Each wall is flat, endless, passes through zero and stands at right angles to its row. A trip goes straight from one point to another. Which walls does it cross, in order?
In the rows, 128 means zero.

Walls:
(1): [102 163]
(2): [ 70 152]
(3): [151 158]
(4): [189 127]
(5): [135  62]
(6): [145  94]
(7): [162 154]
(8): [168 127]
(9): [145 125]
Trips:
[ 93 168] to [ 85 207] -> 7
[151 173] to [154  82] -> 1, 6, 5, 3, 7

Walls:
(1): [128 140 130  75]
(2): [157 175 118 136]
(3): [ 75 116 132  90]
(4): [140 123 133 164]
(5): [178 160 198 114]
Trips:
[179 132  76 121] to [105 117 157 138] -> 1, 2, 5, 3
[188  80 135  67] to [107 124 114 185] -> 4, 1, 5
[102 198 120 138] to [135 160 142 184] -> 3, 1, 4
[128 100 145 113] to [123  98 142  92] -> none

Walls:
(1): [166 141 112  70 163 124 140 210]
(2): [ 91  73  79 151  62 185 154  57]
(3): [138 118 136 126 141 108  49 144]
(4): [137 179 119 110 111 166 147  97]
(5): [170 112 109 127 130 163 127  94]
(6): [ 80  94 124 144 142 113 123  94]
Trips:
[190 144 159  58 131 181 134 186] to [122 144 153 104 137 128 123 115] -> 5
[112 178 165  62 100 170 129 115] to [131 105 104 149 199 167 136 128] -> 5, 2, 6, 4
[119 176  73 112 131 105 130 156] to [107 151 115 107 139 122  98  82] -> 3, 6, 1, 2, 5
[114 169 188 152 177 121 218 165] to [109  95  97 127 176 158 120 138] -> 4, 6, 5, 2, 3
[186 157  91  65 124  77 103 122] to [144  30 114 135 150 147 142  80] -> 4, 2, 6, 1, 3
[143 103 153 154 103 128 110 122] to [109 178  83  89 109 208  89 147] -> 6, 4, 1
[146 118  93 107 125  72 174 135] to [ 61 116 114 128 112 136 122 148] -> 6, 2, 1

Walls:
(1): [122  88 178 100  75  77 132 127  59]
(2): [102 155 132 176 133 116 140 194 132]
(3): [159 129  71  80 120  94 127 187 183]
(4): [150  91 153  98 134 112  81 147 110]
(5): [ 90 117 173  84  98 144 165 122  95]
(6): [123  81 107 103 177 114 127  91 108]
(7): [181 135 151 132 107 152 175  96 125]
(8): [120  99 120 149 118 153 183 130 111]
(9): [131 186 123 127 105 174 132 126 133]
(10): [122 170 134 127 143  75 169  96 113]
(11): [150  72 124  81 168  96 109 125 177]
Trips:
[113 141 153  96 111 150 138 116  97] to [122 106  93 162 105  97  86 174  91] -> 10, 7, 2, 9, 8, 3, 5
[118 153  97 152 134 138 148 160 134] to [130 135 156 139  83 127 118 171 179] -> 10, 8, 4

Walls:
(1): [134 175  94 169  94 145  87  70 136 110 145 156]
(2): [127 157 117  84 199  56 144 151 105 122 100 134]
(3): [190 149  93 159 153 124 148 110 112 187 126  89]
(4): [146 136 131 117 154  84 104  85 150 156 104 150]
(5): [127 107 135 109 105 155  89 113 107  46 141 123]
(6): [169 127 100  58 121 124 141 110 192  96  91 190]
Trips:
[160 146 160  92 163 117  84 102 139 124 106 127] to [109 181 181  90 155  54 169 149 120 119 105 143] -> 1, 3, 5
[117 147 157 151 137 117 116 161  94 123 212 146] to [122 127 149 164 162 153 182 112  90 135 150 109] -> 1, 3, 5
[167 111 108 101 105 103 184 147 128 141 157 146] to [129 173 147 117 203 125 119 155 125 150  54 130] -> 4

Walls:
(1): [136 109 140 153 114 152 127 124 131 129 150  67 146 143 126  92 145  96]
(2): [130 146 181 201 126  80  97 115 105 186 177  90  92 144 182 163 126 140]
(3): [104 148  56 173 122  87 107  59  97 123  93 141 110 102  96 220 179 168]
(4): [142 178 173 107 172 165 143 176 169 109 134 109  72 140  99 129 106 105]
(5): [196 117 166 136 140 113 146 112 163 106 159 120 111 156 105 154 112 141]
(6): [126 194 154 161 101 112 140  95 115  84 169 179 103 125 141 155 111  76]
(7): [121 135 118  57 110  67 184 118 135  76 103 181 170  85 102  73 122  90]
(8): [140 129  41 130 108 147 169 157  70  62 113 132 131 127 115 122 159 117]
(9): [ 77 105 121 183 139 126 121  73 154 163 164 127 144 131 133 115 166 152]
(10): [101 103 161 114 155 196 166 128  60 151 167 119 128 139 149 120 163 210]
Trips:
[121 136 112 104 153 128 117 147 133 175 145 131 106  77 131 134 140 162] to [ 99 126 147  87  87 141 123 150 111  87  95  88 142 107 149 177 107 180] -> 9, 2, 4, 8
[104 136 139 149 159 133  98 121 129 145 129  86 141 156 122  72 107  89] to [154 127 103 136  92 116  89 112  73 181 159 106 154 151 103 184 206 146] -> 4, 10, 3, 8
[ 78 129 161  77 173  67 108 110 131 153 122 143 159 122 107 136  93 208] to [ 92 172  83 142 106 146  81  89 121 205  69 155 152  85 174 116  82 159] -> 7, 10
[171 109 144 157  89 142 125 163 142 128 119 140 150 162 158 157 156 147] to [149 137 121 105 155 126 196 111 102  82 101 108 125 140 191  92 179 135] -> 2, 7, 5
[149 105  93 137 171  81 163  51 125 111 160 140  68 170  92  92 150 171] to [133 149 126  97 176 106 173 166 139 116 235 185  95  92 168 119 108 121] -> 4, 3, 9, 8
[ 47 145 153 162 105  80  99 165 154 140 114 133  67  97 121 133 136  58] to [107 185 111 138 103 152 154 137 153 177 119 131 109  75 101 155 186  55] -> 1, 8, 2

Walls:
(1): [141  80 160  85  61 104  88 126 119 114 128 172 114 110  76 105 133 134
 120 159]
(2): [101 131 115 180 153 111 132  70 113 136 103 102 141 110 124 138 147  53
 132 126]
(3): [ 97 101 172 151 206 123 144 144 127  93 126  57 104 113 148  93 134 175
 139 158]
(4): [182  77 207  46 137 144 171 115 119 119 134  71 198 107 108 107  96 104
 177 149]
(5): [141 105  76 102  80 157 191  70  79 168 162 135 156 168 116 114  72 178
  78 193]
(6): [110 159  77  91 150 125 127 133 142 165  85 141 145 116 103 166 147 125
 157 108]
Trips:
[106 165  66 178 149 166  91 104 111 113 112 120 138 165 117  78 180 168
 167 170] to [116 125  92  96 194 129  98 125 158 155 138 161 150 143  64 180 174 129
 129 122] -> 5, 3
[127 111 108 110 124 175 166 123 107  90 148 124 108 133 117 149 145 149
 134 160] to [111  85  95 133 142 122 101 121 125 114 175 149 122 140 137 155 112 169
  81 152] -> 4
[133 131 144 215  92 175 141 150  89 177 163 108 172  60 134  93  59 120
  75 122] to [102 143 134 113  93 148 157 126 112 121 142 134 128 109 156 159 152 120
 158  57] -> 4, 5, 6
[129 184 155 132 194 129 209 181  80  74 143 134 146  90 180 129 165 148
 146 100] to [143 116 104 101  85 122 117 142 148  92 124 181  60  70 143 126 164  97
 152 154] -> 6, 4, 1, 3
[133  82 154 147  93 191 175 162 145 135  88 188 120 104 132 113 190 111
 203 148] to [114 137 144 100 141 129 113  94 155 121 170 106 125 117 113  99 136 101
 114 164] -> 6, 3, 2, 5
[172 144 164 125 113 102 171 182  87 123 136 108 136 144 169 132 101 188
 113 131] to [ 88 168 176 173  86 109  90 135 147 160 134 114 128 156  64 143 167 139
 175  77] -> 5, 4, 1, 3, 6, 2

Walls:
(1): [148 139 110  89  73 127  83 159 175 114 105 104  54 111 141 173 177 166
  97 139 153 113 112 122 100 113 111 141 133  99 134  86]
(2): [162  76 188 108  93  87 123 120 162 160  45  84  96 130 124 156 152 171
 130 131  85 144 102 180 129 124  71 109 121 130 149 147]
(3): [121 168 121  88 131 170 125 143 138  64 146  90  91 137  89 100 141 117
  80  91  77 122 143 106 180 106 127 141 164 110 165 228]
(4): [131 168 172  88 149 161 152 150 113  98  73 117 136 111 149 118 174 102
 103 167 197 117  92 106 107 122 149 197  80 123 134 157]
(5): [110 100 174 148  81 149 159  97  68 164 121 190 119  84 152 163 122 161
 150 155 160 111 168 158 122 125  89 146  91 121 113  98]
(6): [ 78 143 123 103 164  96  75 172 207 137  92 134 126 103 109 144 130 149
 105 140 184  64 143 120  98 190 140 178 138 144  55 163]
(7): [171 159 181  72 111 147 182 108 112 142 123 107  89 161  85 121  98  39
 101 126 125 167 138 110 102 168  82 139 110 189 164 135]
(8): [107 152 111  78 128 111 120 111 153  93 126  79 117 141  65 123  67  77
 125 191 187 147 108 116 153 156  97 163 133 118 180 159]
Trips:
[ 87 167 126 201  74 155 138 118 113 194 187 126 105  83  94 138 120 135
 142 154 147 124 188 134  99 137 209 106 193 125  82  72] to [116 140  65 144 179 126 119  73 100  74 130 181 135 144 153 198 123 135
 133 183 125 146  63 121 143 105 124 127 105 136  76 125] -> 6, 4, 8
[ 92 114  88 177 112  99 154 152 141 152 163 129 111 126 139 114 188 122
 134  78 115 129 116  97 179 105 100  77 115 179  84 159] to [156 124 214 139 114 187 143  58 147  89 179 116 158 145 180 152 131 121
 102  70 120 149 112 144 123  77 108 150 100 109 204 155] -> 2, 7, 5, 4
[ 96 115 162  62 143  68 125 104 157 147 121  81 115 155 130 109 163 190
 178 130  82 111 128 133 167  93 112 167 131  86 157 165] to [ 89 126 149 128  88 179 135 155 159 124 100 124 111  99 141 115 115 132
 119  69 185 116  41 167 139 125 164 110 147  60 138 187] -> 4
[ 91  86 111 127  93 158  95 173 123 104  55 125 147 135 169 160 150 202
 176 155 167 109 150 106 144  98 146 153 113 108 178 139] to [ 78 132 160 112 152 158  73  29 135  61 140 130  92 145 136 185 104 119
 180 182 110  32 188 131 127  60 107 155 202 100 116 101] -> 8, 3, 2, 4
[117 104  99 100 135 166  94 155 124 158 166 110 134 105 140 166 140 142
 128  62 113 158 102 164 114 145  65  84 136 144 182 143] to [101 174 140 171 140  93  97 121  99 146 181 142  89 162 162 110 112 133
 141 163 140 173 176 171 113 150 158  67 125 103  93 118] -> 7, 3, 5, 1, 2

Walls:
(1): [ 93 131 156 148 152 114  96 180 123 110 128 181 125  71  44 124 168 160
 135 155 184 161 137 135 109 143  93 196  65 122 144  81 142 100  97 171
 120 166 132 137 114  70 170 166 200  93 160  98]
(2): [160 157 103 100 173 148 188 110 145  91 139 183 150 141 153 170  55  75
  88 104 173 177 179 130 136  89 135 116 103  99 123  98 128  81 120 176
 111 110 159 108 145 112 110 186 120  75 102  79]
(3): [120 144 167 110 127 176 132 125 164 112 130 105 119 107  99 157 119 150
 153 182 103 123 158 145 121 126  42 120 123 208 172 128 149 148 145 114
 158 153 151 167 126 165 167 174 133 231 188 142]
(4): [174 158  66  95 173 118 121 110 119  82 171 127 153  91 122 106 108 180
  90 108 108 175 131 149 120 129 162 149 160 123 105 111 124 171 111 120
 187 179  87 126 141 143 108  81 138 168 127 171]
(5): [157 144 114 116 182 117 111  87 154  97 120 160 125  98 129 136  94 103
 157  75 140 141  74 159 206 135 164  97 120 154 156 162 195 112 141 160
 122 125 142 114 151 150 117 125 141 174 161 134]
(6): [ 72 119 139 151 122  86 126  84  77 139 133 165 129 199 144 186 162 197
 126 143 112 166  93 140 125 147 131 149 129 166 163 131 132 125 116 134
 118 154  92 206 173  42  71 103 133 114 100 198]
(7): [128 116 170 116 210 141 143 181 166 105  63 186 161  87 158  70  77 152
  89 138 108  92 106 132 120 100 100  95 190 108 100 103 141 122  81 164
 131  98 120 135 155  69 103  99 118 108 123 176]
(8): [122 148 145 106 122 180 200 158  59 109 164 160  92 148 147 154 118 184
 167 100 112 139 107  91 205 108 172 163 106 135 120 175 184 128 109 108
 170 116  86 139 181 148  77  98  94 158 114  97]
(9): [ 80 149 130 163 110 100  84 148 156 135  63 136 110 138 150 144 105  91
 204 104 151 119  82 113 121 197 120 131  91 146 114 128 117 133 106 114
 165 102 124 151  73 123 161 112 121 145 144 124]
Trips:
[105 153 144 101 150  79 162 133 107 111  81 105 103  93 111 103  67  83
 128 123 131  52 140  85 153 121 129  92 127 181 126 152 157 196 164  79
 132 150  61 186 158 146 135 111 117 168 124 175] to [118 186 146 175 123 101 142 172 141 134 129  73 171 170 119 176 178 110
 209 112 138  85 136 131 136 139 105 118 143 110  47 111 145  93  95 138
  64 124 126 124  80 131 106 127 193  80 121 185] -> 6, 4, 8, 5, 3, 1, 7
[135  64 147  94 207 131  89 152 163 177  86 147 117  78  79 166 181 210
 166 180 148  97 145  89 110 120 127 107 105 145  91  71 126 115 116 119
 109 230 141 100  75 140 171  65 154 125 121 134] to [ 76  74 161  81 119 123 190  83 128 136  72 152  61 134 126 166 117 129
 158 145 168  79 124 143 114  96 149 114 142 132 115 122 122 109 123 196
 168 142 109 151 200 128 171 102  98 113 182 145] -> 4, 6, 8, 5, 2, 1
[158 167 137  49 148 157  81 135  99  62  78 177 135 100 169 127 147 138
 135 171 115 173  98  58 132 156 133 101 144  99 103  89 127 101 130 158
 152 194 153 134 125 121 160 189  82  95 139 164] to [125 114  81 122 168 135 111 113 135  63 102 138 141 125 140 165  43 155
 117 123  90 138 108 125  48 166 127 131 114 124 104 114 157 111 112 177
 164 162 132  91 144 122 144  88 131 110  88 124] -> 3, 6
[115 137 150 132  66 116 142 115 100 135  98  60  85 181 150 152 155  77
  95 144  59 153  64 128  86 134  67 136  81 148 122  62 138 109 108  87
 159 156 142 117 112 132 136 143 120 167 157 119] to [119 139 128 183  95 118 124 166  82 168 200 152 102  94 146 177 116 121
 150 160 149 111 121  79  76 153  33  58 107  74 119  98 142  64 138 138
  90 136 139 146  57 147 121 157 143 133 129 148] -> 1, 6, 2
[108 152 127 140  70 155  82 143  90 156 202 148 151 120 137 126 148 104
 144 126 119  75 118 101 175 152 156 103 166  76  73  75 158 123 172 137
 122 165 154 173 165 161 167 136 154 103 145  65] to [158 128  50 128 119 161 121 105 118 146  83 116 203 132 154 198 112 128
 119 159 160 120 122 169 165 137 114 144 176  82 107 110 133  45 104  66
 142 108 129  96 197 106 151  66 122 128 116 119] -> 1, 2, 4, 5, 7, 6

Walls:
(1): [106 122 114 117 110 133 146 145 162 129  94 156 112 195 141 102 110 164
 144 156 137 184 111 157 105 161 142 134 104 120 122 126 118 130 130 148
 141 117  47 122  98 158 123 120 138 172 136  94]
(2): [100  99 124 141 154 145 150 122 117  49 118  91  73  98  98 112  84 181
 149 155  91 106 154  93 183 167 193 106 107 121 171  87 123 107 105  87
 133 114 142 132 101 111 144 163  53 129 122  88]
(3): [133 117 142 117  87 136 203 142 131 152 174 131 157  95 115 139 137 153
 167  66 118 123 109  51 164 153 154 139 138 183 116 118 158 170 162 121
  68 110 124 147 140  86 104 127  75  73 101 107]
(4): [ 96 168 147 128 155 117 151 123 106 140 108 184 137 105 120 100 112 125
 155  96 133  88 171 100 178  67 131 163 136 142  99 149 110 151 106 104
  86 145  86  98 106 214 170  97 128  46  72 145]
(5): [125 109 127 128 124 190 153 137 143 117 145 152  76 156 175 156 171 104
 147  72 105 168 136 139 133 184 165  97 104 141  90 133  72 108 187  92
  72 118 111 144  97 122  76 192 105 177 130 156]
(6): [166 154  91 174 135 165 178 129 174 137 158 163 138 217 177 179 144  76
 109 125 119  92 120 184 157 138  55  93  71 116  97 161 185 147  60  79
 129 152 147 116 111 134 101 161 134 159 136 128]
(7): [161 102 147 121 146 113 158 151  82 172 113  92 139 140  81 176 106  91
 105 161 108 162  98 132 150 146 129 130 109 145  92 103 114 190  36 185
  76 115  97 180 107  86 157  86 120 112 143 121]
(8): [185 113  83 131 152  97 105 129 186 188  96 140 120  99 116  73  47 203
  81 165 158 159 157 152 158  99  87  97 103 150 113 152  91 170 106  94
 148 165 129 125 195 107 147 164 100 164 103 155]
(9): [ 97 117 131 112 130  31 104 109  81  96 110  68 197 113 139 100 136 109
 114 113 142 142 105 127  90 108  88 149  63 114 125 136 115  96 142 109
 117  72 145 119  81 123 156 150 148 119 207 119]
Trips:
[ 82 106  90 145 116 144 138 131 144 151 161  80  95 113 134 129  90 110
  90 104 182 114 101 156  95 151 155  86 108 114 179 129 107 102 153 109
  94 160  63  74 146  87  93 159 163 153 172 120] to [184 109  72  98  92 139 200 188 102 100  93 160 176 109  87 131 161 101
  76  83 109  95 112 133 108  76 111 106  65 105 129 109 138 109  89 136
 108 135 119 120  66 118 173 168  72 105 149 137] -> 7, 3, 8, 1, 4
[137 123 156 137  62 153 141 133 121 120 140  58 190 103 166 156  66 101
 169 185  95 149 157 107 186  28 101  94 135 196  57 105 111 142 153 149
 143  84 132 160 126 169 102  99 150 152  83 129] to [150 144  68 140 157 112 138 186  84 180  97 134  84 153 111 111 147 166
  96 118 125 110 134 138  85 156 145 154 198 126 115 157  84 163 172 116
  78  92 177 133 145 101 113 142 151 144 137 120] -> 5, 4
[140  54 103 141 137 118 129 135 110 139 149 122 119 118 116 111 180 192
 160 124 137 141 117 145 110 150 131  80 149 126  73 122 132 177 115 137
 115 140 174 207 132 152 124 110 117 137 161 189] to [128 140 168 184 127  78 184  89 120 205 129 105 111 155 215 114 151 191
 108 143 159 143  86 130 182 142 113 108  99 157  56 203 140 186 115 182
 211 129 178 127  72 100 201  76 136 163 107 121] -> 6, 1, 5, 9, 3

Walls:
(1): [129 150 152 174 160  96 131  91  70 102 175 168 159 121 178 147  93  80
 132 125  73 136 124 117  96  84 126 132 104 130 115 175  76 131 117 166
 108  92  92 190 185 104 147 113  94 120 119 135]
(2): [195  75 131 116 177  96 127 168 116 149 138 144  84 206 121  71 114 142
 129 166 132 123 148 145 133 118 161  76 110  58 136 141  99 135 122 152
 142 233 145  51 133  85 154 152 140 156 127  94]
(3): [131  62 136 156 156 136 148 152 154 125 155 149  73  77 131 150  48 114
 112 132 164 152 170  81 119 126 119 177 179 118 127 133 135 104 176 141
 186 119 147 118 112  47  93 168  73 122 126 120]
(4): [153 143 128 123 118 163 145  83 119 160  93 118 110 155 186 134 191  85
 148 158  92 155 152  66 154 194  77  91 115 123  95 105 176 169 105 123
 136 116 178 144 100 138 156 118 141  93 127 110]
(5): [165  53 129 140 141 121 117 221 150 113 103  92 136 127 147  97  52 143
 112 123 145 167 154  76  84 149 182 167 117  82 134 149 142 158 128  91
 129 115 100 179 178 156 113 119 127 106 116 133]
(6): [134 141 127  77 170  99 130 137 128 188 108 154 152  71 114 133 100  86
 106  99 132  93 150  69 128 124 131 139 199 114 140 153 119 121 128 109
 174 189 137 115 146 158  76 152 145  86 171 103]
(7): [151  75 146 151 128 127 131  98 146  86  76 189 116  97 153 135 137  98
 157  91 162 153 147 127  80  99 151 109 100 145 129 109  98 122 194 148
 123 184 175 125 153  94 142 169  78 192 188 120]
(8): [144 135 126 147 110 127 152 136 150 134 109 111 177 130 115  91 168 148
 166 111 113 110  82 120 214 174  93  87 137 139 118 188 156 135 173  95
 122  84 169 150 137  91 114  93  97 143 166 158]
(9): [166 163  97 125 132 137 135  82 129  86 105  76 118 150 132 131 104 178
 115  71 128 108 130 176  80 131 201 173 125  92 137 127 111  81  85 113
 131 160 137  83 106 161 123 120 120 110  69 139]
(10): [119  96 103 115  74  89 119 181 151 131 149  92 116  75 122 145 137 117
 150 112 127 155 135 101 119 164 123 161 140 115 129  96  93 142 122 175
 168 124 118 129 119 147 103 166 125  91  94 107]
(11): [154  90  94 143 119 166 112 109  92 168  92 137  96 156 173 109 114  92
  97 130 110 118 127  72 123  98  80 132 136 167 154  97 129 107  94  95
 168 133 127 114 117 206 102 118 163 119 154 148]
(12): [107 123 154 117 138 134  91 204 179 112 135 116 143 121 155 158 154 107
 138 127  98 138 116 166  88 123 153 168 139 136 115  96 106 152  71  91
  69 110 118 164 149 115  97 107 124  92 114 167]
Trips:
[145 122 121 135 121 144  99 152 104  65 117 140 139 132  86  86 136 173
  73 129 152 170 129 116 103 133 136  66 134 121 105 125 171 188 171 118
 124 145 128 139 153 119 160 132 116 136 100 171] to [113 100 169 120 178  92 151  96 144  89 160 130 160  95 184  80 155 153
 134 201 196 130 129 174 132 142 114 146 191  69 126 149 153 127 212 131
 107 142 139 110 141  90 117 132 139  84 103 124] -> 3, 6
[150 115 136 151 126 104 136  86 151 152 133 132  96 116  96 130 177 147
  86 140 180 138 164 103  95 157 107  90 112 149 144 150 137 112  81 110
 159  97 106 131 155 210 174 139 147 137 109 101] to [ 64 138 105 119 103  85 101 144 112 127 119 106 109 152 202 132 156 131
 182 141  93 104 167  86 144 108 120 195 131 102 137 133 150 176 101 100
 101 140 123 127  89 142 116 152 140 100 190 126] -> 9, 12

Walls:
(1): [120 108 215 157 138 105  33 161 149 101 124 137 113 116 117 130 138  97
 104 161 133 150 149 158  48  88 127 183 114 144 157 164 137 210 127 158
 145 199 173  79 117 109 155 121 115 145 170 138]
(2): [154 108  51 152 110 147 131  99  96 160 151 187 130 139 110 119  86 180
 153 131 121 140 129 109  96 100 172 183 136 161 178 207 151 111 136 131
 141 157 105 160 121 155 138 144 128 145 136  97]
(3): [127  52 119 123  91 175 125 118  97 116 107 135 116 133 120  90 171 135
  93  88 117 110 111 183 164 139 150  79 142  95 106 146 111 158 141 110
 133 109 109 169 128  91 175 139 126 182  88 124]
(4): [172 137 101 131 128 112 141 156 153 150 139 125  77  80 167  96  97 116
 137 107 194 158 114 184  94 155  88 178 159 151  78  94  93 146 164 101
  87 127 143 142 159 132 121 164 124  84  72 210]
(5): [ 98 133 120 137 154  76 222 117 189 113  36 114 155 132 149 101 149 126
 120 162 197 113 124 179  73 102  95 116 103  87 160  67 161 149 144  86
  92 163  78 108 160 135  91 131 172 115 113 215]
(6): [125 117 164 155 148  99 131 139 118 135  91 124 138 144 149 179 167 114
 119 144 151  93 105 108 169 152  86  91  92 115 124 147 127 171 134 151
 112 180 128  95 124 110  86 125 104  81 157 183]
(7): [182 155 145 137 151 127 109 144 146 206 124  96 191 125 115 111 113 183
 133 171  91 177 183 124 162 143 110 130 117 123 157 151 130 105 108 151
 159  77  93 117 157 163 129  60 160 156 173 123]
(8): [127  70 133 132 186 127 119 102 116 119 135  92 215 117 174 106 104 164
 150 157 159  74 174 128 114 153 198  97  83  88  38 132 151 155 179 103
 110 114 153 124  82 168 111 173 141 133  99 168]
(9): [193  96 138  89 180 144 149 117 144 100 114  93 112 163  35  82 125 183
 197 150 153 125 122 126 120 153 145  99  56 113 134 115 165 104 141  93
 119 192  46 108 144  93 131 136 106 103 136 186]
(10): [137 155 150 145  30 136 120 177 125 112 196 139 154 149  53 182 176 132
  93 127 140  87  92 140 104 193 153 139 122 188 156 143 129 106 140 178
 109 120 166  89 196 155 127 132 109 123  28 126]
Trips:
[112 134 183 136 115 112 131 103 132 113 138 129 133 101 119 143 158 112
 154 179  91 140 131 160 104  73  74 211 166 116 152  94 172  88 113 106
 138  98 118 132 103 176 130 155 124 128  93 145] to [121 136  69 148 179 192  98  97 101 108 119 104  85 124 151 113 155  91
 151 217 146 119 143 132 167 179  89 166 135  88  82 109 143 153 173  81
  96 118 110 178  80  94  27 121 172 132 160  65] -> 10, 7, 8, 1, 6, 3, 9
[120 119 128  85 123 152  58 115 146 149 122 162 122  85  94 164 168 142
 140 107 134 101 138 111 136 152 150 168 138 135 103 162 122 158 152 119
 187  86 198 178 145  73  80 102 151  12  81 106] to [120 130 112 123 160 168 150 118 152 111 151 143 164 170 117  97 169 123
 157 142  95  85  63  84 117 118 125 117 138  89 165  92  57 117 126 128
 127 115 126 116  94 192 120 116 203 133 144 164] -> 1, 3, 4, 5, 7, 6, 9, 10

Walls:
(1): [104  88 159 161 149 139 161 139 131 128  92 146  40 141  86  87  91 168
 163 160  99  96 118 168 160 103 142 118 110  95 122  99 135  86 101 142
 114 119 173  96 162 162 122 164 112 190 140 153]
(2): [135 118 148  79 149 206 131 105 106 113 150 180 107 132 102 228  54  98
 168 132 159  90  82 107 152 170  87 146 156 152 142 146 121 153 133 217
 112 142  70 146  53 111 124 137  64 106 112 130]
(3): [102 157 154 128 185 155 164 108 141 120  66 143 127  58 168 171 137 168
 156  42 170 139 124 140 158 173 143  85 115 145 163 134 155 135 107 165
  90 176 143 104 126 109  83  78 124 164 156  98]
(4): [ 99  86 106 144 138 154  85 109 185  44  82 147 138 109 130 132  34 108
 130 195 129  75 127 122 126 114 154 143 154  76 174 103 115  59 112 124
 102 167 157 123  79 151 101  99 128 113 133 135]
(5): [164 116 164 164 132  97 173 126 149 122 146 157 128  91 229 160 161 121
 160  98  76 171 116 150 139 150  79  78 111 168 117  58  97 168 131 163
 196 118  88 179  87 102 119 177 168  73 128  95]
(6): [115 146 139 143 137 134 162  52 137 132 127  97 217  71 192 160  89 192
 146  79 145 107 114 184 154  92 121 104 150 149 142  97 131  68  78  64
 145 101 149 150 134 152 188 126 132 155  93 127]
(7): [121 138 156 107 176 123 100 150 150 160 100 105  80 152 128  88 114  87
 170  94 122 167 125 107 171 152  99 139 113 124  88 135 114 158 139 132
 156  33 156 153 137 125 141  95 114 144 213 115]
Trips:
[146 172 163 159 103 154 102 114 117 118 222  71 120 163 145 110 184 113
 202 124  96  86 190  35 200 167 111 141 160 138  99 155  74 134 110  94
 142 106 118 171 101 114 116  91  87 150 113 185] to [108 137 171 108  29 183  51 211  89 141  91 140 100 171 161 107 113  65
 114 119 132  74 186  96 133 141 172 167 156 124 114 137 135  74 116  47
  91 120  86 138 138 110 135 135 122 161 201 129] -> 5, 2, 4, 1
[135 157 145 156 135  90 115 192  74 150 156 160  89 145 177  91 126 130
  94  94 162 116  67 119 133 100 180 117 174 115 114 201 145 117 183 132
 129 133  82  59 148 132  99 133 158 127 111  84] to [ 83 145 132 148 147  97 164 121 143 169 176 172 127 144 144 112 144 137
 106  66 223 225 131  74  90 139 106 161  92  93 101 119 107 165  62 105
 100 136 134 106 126 135 118  94 148 145 113 188] -> 7
[162 152  72 129 185 150  86  75  62 156 184 158 124 131  75 100 121 128
 135 107 162 137 179 144 108 121 113 156 138  99 149 106  80 137 102 152
 161 162 111  75 107 137 120 140 195 124 116  76] to [143  86  86 107 159 137 135 131 189  85 188 165 100 115 121 144 110  91
 169  87 149  92 174 131 152 112  81  88 150 148  90 180 191 144 110 129
 130 125  36 186 121 134 152 127  53 138 143  65] -> 5, 3, 7
